Each row of a before or after table is a point. The points were changed in one or more steps. Then noise was added and the rows were shuffled. The steps act on columns, c1 being the first. What was done? A step turns or swaps two columns, mirrors them in a line or flattens them onto one, adds a multiple of one to another, or multiplies or shifts one. Angles are multiples of 10 degrees, from the lower column toward the higher: turns from -170 to 170, lines from 10 to 170 but not 90. Use the fewest steps. Two steps may share a column if one is a turn and the other turns, adds or multiplies; they go together, in the order done. Otherwise the lowest column goes first.
(in the rows, 128 means zero)

Before (8 x 2)
[[178 108]
 [174 126]
 [150 105]
 [113 156]
 [102 196]
 [113 144]
 [115 157]
 [161 114]]
After (8 x 2)
[[ 97 115]
 [173 181]
 [151 149]
 [146 137]
 [151 150]
 [ 76 128]
 [ 93 125]
 [ 84 140]]
Steps: mirror c1 and c2 in the line at 80 degrees

Before (10 x 4)
[[141 191 134 168]
 [123 138 170 125]
 [126 129 139 125]
 [170 161 140 111]
 [150 166 145 159]
 [162 128 218 134]
 [115  84 165 119]
 [106 102 155 146]
 [139 101 111  74]
 [ 99 166 125 140]]
After (10 x 4)
[[ 73 160 136 109]
 [130  87  85 121]
 [110 190 125 168]
 [147 105  91 145]
 [122 136  88 127]
 [166 168 120 140]
 [ 95 163 120 155]
 [ 56 131  57 133]
 [125 127 116 127]
 [119 105 149  76]]
Steps: multiply c1 by 1.3; turn c1 and c3 by 160 degrees

Before (8 x 6)
[[112 112 133 169 114 115]
 [159  78 135 148 132 115]
 [101  77  83 163 147  58]
 [154  80 100 134  98 105]
 [138  81 143 115 163  76]
 [183 168 171 135  98 122]
 [110 141  80 120 164 120]
 [139 141 102 168 143 109]]
After (8 x 6)
[[143 141  79 117 125 120]
 [110  80  99 147  58 104]
 [101 112 132  93  74 116]
 [ 87 142 101 118 104 109]
 [ 94 168 171 172  56 122]
 [110  78  84  88 107  58]
 [ 95  78 134 144  93 116]
 [132  81 141 144 123  76]]
Steps: turn c1 and c4 by 120 degrees; shift c5 by -40

Before (11 x 9)
[[103 174 129 133 112 127  73 156  98]
 [135 174 118 158 118 151 143 146 100]
 [139 146 138 148 108 127 127 128 163]
 [115 166 141 145 110 165 117 139 117]
 [153 116 141 166 161 150 124 118  95]
 [101 135 136 149 126 162 100  92 137]
 [144  76 100  75 142 165 102 165 110]
 [104 149  87 171 103 134 123 164 102]
 [ 97 164 146 169 133 148 116 173 114]
 [102  94  89  41 137 117 136 128 152]
 [ 97 113 147 102  98 136 105 142 101]]
After (11 x 9)
[[ 48 130 138 151 129 160 102  70 136]
 [ 36 108 144 104 102 134 104 153 104]
 [ 56 126  88 168 126 132 126 186 103]
 [ 52 118  86  43 116 117 134 129 150]
 [177 114 102  77 112 164 102 186 111]
 [203 136 143 166 145 147 124 109  93]
 [159 128 139 150 123 129 128 131 163]
 [ 37 144 143 167 151 146 115 200 114]
 [149 142 121 159 146 153 142 156 104]
 [ 53 136 128 132 140 124  75 173  97]
 [ 92 136 145 144 139 163 116 146 119]]
Steps: multiply c1 by 3; flatten c2 and c5 onto the line at 50 degrees; multiply c8 by 1.6

Before (13 x 11)
[[182 144 152 159 131 116  92 119 120 162  85]
 [131 179 140 127  84 143 114 139 128 150 126]
 [102 118 182 108 113 160 162 122 120  84 109]
 [122 122 147 167 185 137 130 145 200 150  94]
 [138 128 127  96 111 173 125  87 144 187 123]
 [142 132 104 117 109 137 129  43 140 139 163]
 [111 139 129 102 113 115 104 155 106 158 132]
 [136 103 122 139 136 158 112  71 163 152 158]
 [128 146 129 104 153  95 119 131 184 125 128]
 [138 144 114 143 157 139  84 115 123 129  82]
 [141 133 174 121 160 167 111 125 132 110 120]
 [181 139 106 118  59 142 104 178 103  99 109]
 [ 63 134 168  79  66 143  53  60 122 174 101]]
After (13 x 11)
[[135 102 157 140 136 136 113  71 163 164 158]
 [131 179 134 127  84 147 113 139 129 154 127]
 [139 143 144 143 156 122  85 115 123 144  83]
 [101 118 128 108 113 191 162 122 119  45 110]
 [111 140 116 102 112 123 103 156 106 133 133]
 [181 140 151 117  59 116 104 179 104 179 110]
 [122 121 126 167 185 149 130 145 200 141  93]
 [127 147 100 104 153 112 120 130 184 124 127]
 [138 126 167  96 111 149 125  87 144 201 123]
 [182 144 105 159 131 141  92 119 120 242  85]
 [141 132 148 118 110 111 129  42 138 161 163]
 [ 64 133 121  80  67 171  53  60 122  77 101]
 [140 133 139 121 160 187 110 125 132 129 119]]
Steps: add 1.5 times c1 to c10; mirror c3 and c6 in the line at 60 degrees

Before (9 x 12)
[[113 128 103 126 151 155 123 163  95 122 136 143]
 [160 139 101 129 129 101 124 122  61 107  65 161]
 [143 125 159 127 147  90 124 208 120 233 148 132]
 [163 130 133 156 157 153  85 111 156 116  83 164]
 [163 129 101 141 127  95  76 105 154 109 153  72]
 [152 130 101 129 137 155 150  99 108 123 142 130]
 [164 130 140 190 160  24 138 123 123 122 122  99]
 [141 124 101 127  79 156 143 111 156 121 119 163]
 [141 172 102 132 113  61  74 106 114 128 153 147]]
After (9 x 12)
[[164 119 142 183 161  23 142 120 124 162 122 112]
 [162 117 132 150 155 152  86 112 155 147  80 167]
 [150 125 104 128 137 157 150  99 109 129 139 104]
 [140 106 103 152 114  59  74 107 114  97 151 122]
 [164 110 101 136 129  96  76 107 155 139 152  46]
 [141 124 100 122  79 155 143 110 158 134 118 135]
 [161 102 102 126 130 103 124 122  61 130  62 134]
 [141 219 158 153 148  92 123 210 121  84 149 165]
 [113 124 105 124 150 156 122 164  93 132 136 121]]
Steps: turn c2 and c10 by -120 degrees; turn c4 and c10 by 30 degrees; add 1 times c3 to c12

Before (13 x 18)
[[112 117 142 156 102 113  85 149 144 170 173 134 116 130 178 113 161  68]
 [145 146 124 113 131  97 162  79 155 108 134 110 127 147 128 174 114 128]
 [151 165 138 125  97  65 129 151  91 156  96 120 109 117 123 188 132 113]
 [153 125 158 168  97 104 116 160 102 183 168 198 166 113 142 127 172  90]
 [112  75 113 145 100 122 116 132  93 140 176 159 121 101 153 131 164  52]
 [159 119 128 136  98 155  88 130 118 162 147 160 113  64 169  97 154  66]
 [118 166 101  79  92 115 159 131 127 119 110 132 129 185 117 167 129 152]
 [103 151 127 102 113 113 203 129 173  86 122 139  93 131 162 159 129 109]
 [141 135 139 190  52 126  99 179 114 150 180 140 176 103 104 124 178  63]
 [127 102 124 166  53 103 118 126 114 176 163 141 151  80 180  99 185  90]
 [ 75 141  71 167 142 146 159 106 149 133 140 144 118 112 181 122 131  85]
 [ 83 119 127 131 123 132 167  90 167 121  93 137  77 136 120 153 126 138]
 [103  98  67 156 138 132 163 151 176 122 180 136  96 107 153 108 143 132]]
After (13 x 18)
[[141 137 139  66  53 127 138 199 114 150 180 140 177 103 103 100 178  84]
 [102 137  67 100 138 133  88 149 176 123 181 137  95 107 153 157 144 140]
 [145  95 124 143 131  97 159  83 155 109 133 112 127 147 127 169 114 111]
 [112 180 111 111 101 122 124 158  93 139 176 158 121 101 152 144 164  59]
 [158 156 129 120  97 155 117 151 118 162 147 160 113  64 168  87 155  70]
 [ 83 117 127 125 124 133 130  89 166 121  94 137  78 136 119 175 125 126]
 [153 138 159  89  98 105 132 171 102 184 167 199 166 114 142 120 170 103]
 [118  79 101 178  91 116 158 122 127 118 109 133 129 184 117 155 129 152]
 [103  71 127 154 113 112 128 136 174  85 121 139  93 131 161 189 129 110]
 [112 159 141 100 102 114 131 169 144 171 172 134 116 129 179  93 162  79]
 [152  96 138 132  96  65 189 155  91 157  96 120 110 116 122 143 132 122]
 [127 154 124  89  53 103 101 139 114 177 163 141 150  81 181 117 185  91]
 [ 75 101  70  88 142 145 113 121 149 133 139 145 118 112 180 142 130  81]]
Steps: turn c2 and c7 by 150 degrees; turn c7 and c16 by -60 degrees; multiply c4 by -1; turn c8 and c18 by 20 degrees

Before (13 x 20)
[[ 90 155 154  92 120  41 122 165 133  84 190 173 125 179 162 161  78 166
  167 130]
 [ 68 118  87 158  73 131  93 119  94 168 166  95 166 170  86 159 167 122
  179 131]
 [ 70 108 132 150 118 100 102  96 157 147 125 109 141 110 142 151 138 178
  145 122]
 [119 122 143 104 110  77  84  94 124 158 117 139 104 150 142 104  95 138
  100 160]
 [ 51 162 141 175  87  97 116 111 137 102 157 163 150 127 105 146 106 178
  109 123]
 [127 122 117 160 124 143 153 116 116 145 117 142 130 158 170  93 116  87
  177 201]
 [143  86  73  81  89  51 114 163 114 120 145 130 134 139 140 106 149  97
  180 159]
 [ 96 139 145 146 113 128 112  75 115 104 111 126  91 184 151 153 154 171
  133 162]
 [103 151 134 146 161  75 131 110  94 153 114 103 126 118  98 138 155 115
  126 179]
 [100  71 146 140  86 127 151 121 173  84 120  96  90 147 136 113  85 142
  137 158]
 [149 101 127 123 174  71  97 148 156 139 125 109 134 203  85 121 167 175
  142 171]
 [ 74 111 164  97 115 111  96  98 118  75 155 150 103 137 164 149 109 146
   98 177]
 [130 118  91 136 172 106 129  83 140 165 130 121  95 157  99 168 136 132
  130 196]]
After (13 x 20)
[[103  70 144 109  87 127 172 120 106  87 121  97  89 148 133 111  83 141
  135 158]
 [120 121 145  75 109  75 123  91 170 157 117 138 104 148 143 105  94 139
  103 161]
 [ 72 108 134 123 119 100 155  95 151 146 127 110 142 111 143 150 139 180
  146 122]
 [ 70 115  89 131  73 131  93 118 161 168 169  96 163 173  86 161 164 122
  179 130]
 [ 96 138 147 116 112 126 116  72 143 104 108 126  91 184 150 155 155 173
  135 160]
 [ 88 155 154  62 121  41 134 162 133  85 192 174 126 179 161 160  80 168
  168 131]
 [149 103 126  92 174  71 155 150 161 141 126 111 133 203  85 122 166 176
  143 172]
 [ 53 162 142 145  87  98 136 110 138 103 158 164 149 128 106 148 108 180
  108 123]
 [132 119  93 108 174 104 142  85 128 163 131 122  94 156 100 168 137 130
  130 197]
 [128 121 116 128 125 145 118 114 103 144 117 144 128 157 169  93 115  89
  177 200]
 [103 151 133 114 160  75  92 109 124 156 111 101 125 119  97 139 156 116
  128 178]
 [ 73 113 164  68 115 110 119  96 161  74 157 150 107 137 164 149 113 145
   99 177]
 [143  84  72  50  89  50 113 162 143 121 144 132 135 142 140 104 150  97
  177 158]]
Steps: shift c4 by -30; turn c7 and c9 by -90 degrees

Before (9 x 32)
[[116 152 158  90 163 158 153 138 132 164 147 114 125 155 130 141 177 121
  132  87 171 128  85  94 144 140 129 111 130 133 115 149]
 [114 121 160 119 139 162 121 103  99 136  69 149 140  79  90 169 160 137
  150  98 126 115 119  77 111 139 113 156 183 126 126 110]
 [124 145 181  91 152 135 114  98  91 155 116 153 116 132 138 117 151  81
  114 119 167 151 102 103 165 167 109 154 138 108 102 146]
 [109 148 177  95 193 145 159  91  99 139 120 136 107 120 131 173 151 139
  102  93 135 120  69 111 170 181 105 119 145 118 113 145]
 [157 147 122  70 169 132 173 136 128 136 201 100 135 145 171 129 127 110
   79  85 132 128  80 105 177 152 146 106 105 161 167 132]
 [201  80  94 123 126 134  79 159 161 226 179 128 166 133 131 100 161 175
  161 152  77 125 125 180 121 118 186  68 146 112 172  98]
 [107 161 130  59 148  75 144 165 148 154 196 114 105 146 151  78 132 109
   61 127  94 111  85 125 138  94 139  94 114 163 165 139]
 [124 168 125  67 123 106 170 164 171 149 144 105 131 123 192 102 131 109
   80  86  74 142  92 148 132  93 179  46 103 172 156 128]
 [126 101 109 147  85 121 112 120 120 191 102 134 125  79  66 177 163 138
  165 131  85 152 128 159 124  77 109 110 180 114 186  65]]
After (9 x 32)
[[117 121 160 122 137 162 122 100  98 135  85 149 140  81  89 183 162 135
  149  98 132 114 119  92 111 141 115 154 183 124 132 112]
 [127 145 181  92 166 134 117  98  89 153 123 153 119 133 141 124 149  84
  104 116 150 153  91  97 165 166 111 153 137 108 125 147]
 [124 103 111 146  77 121 111 119 121 191 110 136 125  79  70 163 160 139
  157 131  96 154 167 172 125  77 109 111 182 114 172  64]
 [200  79  97 124 105 133  77 159 160 224 164 130 161 132 131  83 161 175
  151 153 114 125 150 170 123 115 185  70 148 111 162  99]
 [125 168 123  68  99 106 171 164 172 150 140 105 131 122 194  99 132 107
  102  83 111 142 117 137 132  96 176  46 101 173 171 129]
 [157 148 123  68 160 130 172 139 128 136 179  99 136 145 172 138 128 109
   97  88 145 127 117 108 175 154 145 106 104 162 187 131]
 [118 153 159  89 172 158 153 137 136 164 139 112 125 157 129 150 174 121
  134  86 152 128  87 101 140 143 129 111 131 133 146 148]
 [108 148 176  95 181 145 157  90  98 140 121 135 107 118 131 174 152 137
   93  93 157 119  71 127 170 181 106 119 148 117 151 144]
 [102 161 130  55 127  75 143 168 147 156 172 112 105 147 152  83 130 107
   79 126 127 113 120 106 137  95 144  94 113 164 184 138]]
Steps: flatten c5 and c21 onto the line at 30 degrees; multiply c11 by 0.7; turn c16 and c24 by 20 degrees; add 0.5 times c30 to c19; turn c23 and c31 by -40 degrees

Before (9 x 48)
[[140  95 114 141 153  83 110 158 152 157 108 112 142 128 135 133 145  53
  127 137  94 124 116 121 186 121 133 126 114 147 109 104 156 115 144 127
  140 133 148 132 132 128 125 116 136 113 112 142]
 [142  84 108 148 108 128 146 155 142 128 102  97 105  76 102 116 146 146
  121 128 144 106 103 118 146  23 131 114 107  62 124 120 141 111  25 134
  139 104 141 141 131 160 126 120 133 137 110  71]
 [106 143 114 160 126 149 152  86 137 141 125 143 132 129 127  30 148 113
  122 143 142 127 125 136 127 108 140 134 141 147 132 176 156 109 139 125
  115 101 128 249 130 190 126  84 116 145 147 118]
 [111 124 183 139 175 148 112 143 150 115 111  98 141  92 139 129 129 141
  125  97 124 107 145 111 163  91 133 114 102 134 114 160 150 124 151 158
  138 126 129 138 127 130 136 117 134 120 150 123]
 [ 99 124 102  83 123 110 116 146 126 118 125  90 138 119 106 102 144 143
  147 135 145 117 151 137  91 137 113 171 163 152 122 136  85 136 135 126
  125 127 100 125 125 130 155 133 107 209 140 110]
 [138 136 177 155 126 139 126 151  98 117 171 172 121 114 112 148 130 137
  178 130 143 107 102 101  91 132  95 122 105 129  85 102 152 113 128 132
  144 143 150 150 127 158 145  85  84 150 103 150]
 [ 82 104 132 145 115  36 111 146 108 117  94  88 129 106 106 121 147 126
  150 120 128 202 158 107 150 139 126 115 131 140  90 118  87 173 154 143
  128 124 135 126 125 141 125 119 127 113 133 153]
 [144 126 100 147 131 133 128 115 132 137 101 130  64 106 136 146 139 147
  140 147 109 107 103 142 127 133 118 110 106 148 129 127 153 115  98 132
  125 141 125 126 134 128 124  88  79 105 126 149]
 [143 137 114  38 142 139 128 162 147 129  96 113 107 115 119 131 101 150
  134 129 135 124 112  98  90 137 113 124 127 110 119 107  99 102 148 156
  140  66 102 130 116 124 145 138 103  93  98 112]]
After (9 x 48)
[[139 135 177 157 128 138 127 152 100 115 173 173 121 115 111 147 128 134
  177 136 141 109 104 104  91 133  93 124 136 139  81  93 154 116 127 129
  143 142 147 151 125 156 144  83  82 154 104 152]
 [110 124 181 140 175 149 114 140 145 115 109  99 141  90 142 130 128 140
  132  97 123 108 145 111 162  88 132 114  83 136 114 122 150 121 151 158
  135 125 128 137 129 128 135 118 134 120 149 123]
 [ 99 124 100  83 122 108 114 146 124 118 124  93 140 122 103 102 141 144
  147 136 144 115 152 134  92 138 114 172 138 152 123 164  86 138 135 126
  125 126 102 122 124 134 153 132 106 208 138 109]
 [ 82 106 133 144 115  35 111 149 109 117  94  88 129 107 109 121 143 126
  153 123 127 199 157 107 145 137 124 115 137 145  92 127  89 175 153 139
  125 123 133 127 128 138 124 120 131 112 134 152]
 [143 138 114  38 143 138 130 162 149 127  94 112 110 116 119 132  99 150
  135 131 132 126 112  98  92 137 111 125 146 108 121 116  96 102 149 158
  141  64 103 129 117 124 146 137 106  93  99 111]
 [146 127 102 146 132 133 126 114 130 137  99 127  65 108 137 146 139 146
  135 149 109 105 104 143 123 132 117 110 120 158 130 109 152 115  99 130
  124 142 125 127 133 128 124  87  79 105 124 147]
 [107 142 113 159 130 149 151  89 137 142 129 144 131 128 126  30 150 115
  117 142 141 128 125 134 127 109 138 132  93 159 131 163 155 109 137 126
  112  99 128 247 131 192 126  82 115 145 147 118]
 [138  97 112 143 153  82 108 157 157 159 108 109 140 130 133 134 149  48
  124 134  95 123 117 124 187 122 132 127 147 150 110 106 157 114 146 127
  140 129 146 128 130 129 126 118 136 115 110 144]
 [143  83 109 149 105 129 146 153 146 128 105  96 105  76 101 117 146 143
  118 127 144 105 101 117 148  25 131 115 124  64 127 106 142 111  25 133
  139 104 141 141 131 162 126 119 132 135 112  69]]
Steps: turn c19 and c20 by 10 degrees; turn c29 and c32 by 60 degrees; add -0.3 times c44 to c30

Before (8 x 64)
[[144  72 160  87 159 126  67 114 124 113 159 106  58 151 123 178 137 165
   76 100 102 133 115  90  98 140 126 115 166 150 147 112 142 135 168 139
   99 117 101 123 152 109 116  84 151  79 107 129 125 129 142 124 205 102
  115  92 141  82 139 157 116 167 106 128]
 [137 113 218 147 178 130 114 129 102 175 138 131 174 169 116 130 145 138
  161 116 139 137  90 149 109  68 187  64 157  42 121 135 115 118 132 110
  164  82 160 166  81 141 128  75 154 118 120 104  87 160 109 113 154 173
  147 170  97 158 166 132  53 124 132 139]
 [ 93 122 112 120 119 161 195 163  97 115 121 119 123 171 178 106  85 104
   90 146 122  93 125 201 103 131 103 159  74 171 129 137 109 160 122 169
  139 157 105 143  72 159 126 132 135 119 168  91 188 133 175 143 126 154
  155 166 136 153 104 102  83 140 155 111]
 [103 175 173 138 166 125  97 119 154 146 171 121 173 164 109 181 140 104
  117 103 149 123  96 159 134 118 144  83 137  67 141 130 110 124 116  96
  177  70 137 170 106  91 149 158 181 126 119 129 111 102 105  94 188 170
  136 160  84 125 178 108  66 109 141 153]
 [162 109 164  84 140 100  98 143 149 103 151 159  87 151 101 150 126 141
  119 165 115 139 114 116 128 173 147 142 176 185 139 134  75 102 160 120
   73 117  81  85 180 127 149  63 121  91 121 142 154 114 133  81 198 100
   81 104 127 115 116 156 133 164 125 117]
 [ 66 139 124 122 114 181 167 148 134 115 153 114 113 128 161  60  96 141
   57 147 118 102 144 144 134 153 142 140  81 176 143 135 162 133 122 182
  146 175  74 138 102 157 123 127 144 110 162  87 177 138 123 114 117 192
  160 156 144 165 104  84 155 129 143  93]
 [162 120 167  74 129 104  83 134 160 128 140 106  78 150 124 154 124 132
  109 127 132 117 104  77 115 111  95 149 163 154 146 137 116 103 172 109
   77 153 102 110 134 138 106  58 152  61 126  93 124 127 111 110 182 108
  113  88 110  98 102 141 119 148 126 124]
 [ 88 137 132 137 102 170 200 162 118 121  99 120 152 153 165  79  94 147
   49 136 101  79 113 158  93 114  95 114 125 140 105 128 126 158  66 177
  123 162  73 159  62 132 143 111 183 131 159 137 148 125 168  93 123 155
  164 131 138 166 129 142  97 131 145 107]]
After (8 x 64)
[[102 179 173 137 167 126  95 116 155 151 171  81 124 161 110 178 140 154
  115 103 175 127  94 163 136 116 143  81 111  71 142 128 115 124 117  95
  178  69 137 166 104  91 150 158 185 125 115 128 107 103 141  96 188 170
  138 100  85 125 181 140  66 108 140  96]
 [ 88 136 133 135 100 169 200 159 121 123 101  94 162 153 164  71  94 134
   47 137 141  80 111 157  93 111  93 115 136 143 105 130 123 159  64 176
  124 159  74 159  65 129 143 116 184 132 160 135 151 124  98  95 123 159
  165 144 136 164 128 116  99 132 148 166]
 [ 96 123 113 112 120 160 199 164  94 115 122  91 134 172 180 104  84 165
   91 143 119  95 122 203 104 130 102 161 158 167 131 133 110 159 123 166
  138 157 105 141  71 159 125 132 135 123 165  93 188 128  97 142 127 155
  154  99 132 155 104 179  83 143 154 167]
 [ 64 138 124 119 114 183 165 149 135 111 153  53 131 130 159  57  97 152
   55 149 112 101 144 143 135 153 143 141 147 178 141 134 166 133 124 184
  147 175  76 137 103 158 125 127 145 113 164  86 174 138 151 112 116 193
  159 135 150 163 104 190 152 126 145 153]
 [162 108 159  83 135 101  98 142 150 104 148 186 126 151 102 151 127 107
  122 168  83 142 114 117 130 176 147 139  98 183 138 136  75 104 157 122
   75 120  78  89 180 127 147  62 123  91 122 140 152 117 129  81 201  96
   86 143 129 116 117  78 135 165 126 138]
 [145  70 163  89 160 124  62 111 125 113 157 131 129 152 120 176 142  98
   77 101  54 133 117  84  96 139 127 113 106 148 149 111 141 137 165 143
  102 119  98 125 151 111 114  82 151  77 107 128 127 131 115 125 206 105
  112 171 141  82 138  85 116 166 109 137]
 [140 117 220 151 179 129 116 130 102 177 134  87 128 171 115 133 145 169
  163 114 174 139  90 147 109  70 187  65 106  38 124 136 117 119 133 107
  167  81 155 166  76 141 126  73 150 116 120 104  86 159 141 113 154 169
  147 132  98 156 164 113  52 127 135 107]
 [161 119 167  74 128 102  83 138 159 127 141 126 107 156 122 158 122  84
  108 123  84 117 110  76 114 107  98 150 105 153 147 134 115 105 172 110
   81 153 101 112 136 140 104  59 155  59 126  94 124 127 144 109 183 109
  118 140 111  99 103 100 119 144 129 125]]
Steps: add -1 times c54 to c12; turn c13 and c21 by 70 degrees; mirror c18 and c56 in the line at 40 degrees; turn c29 and c60 by -150 degrees; turn c51 and c64 by 150 degrees
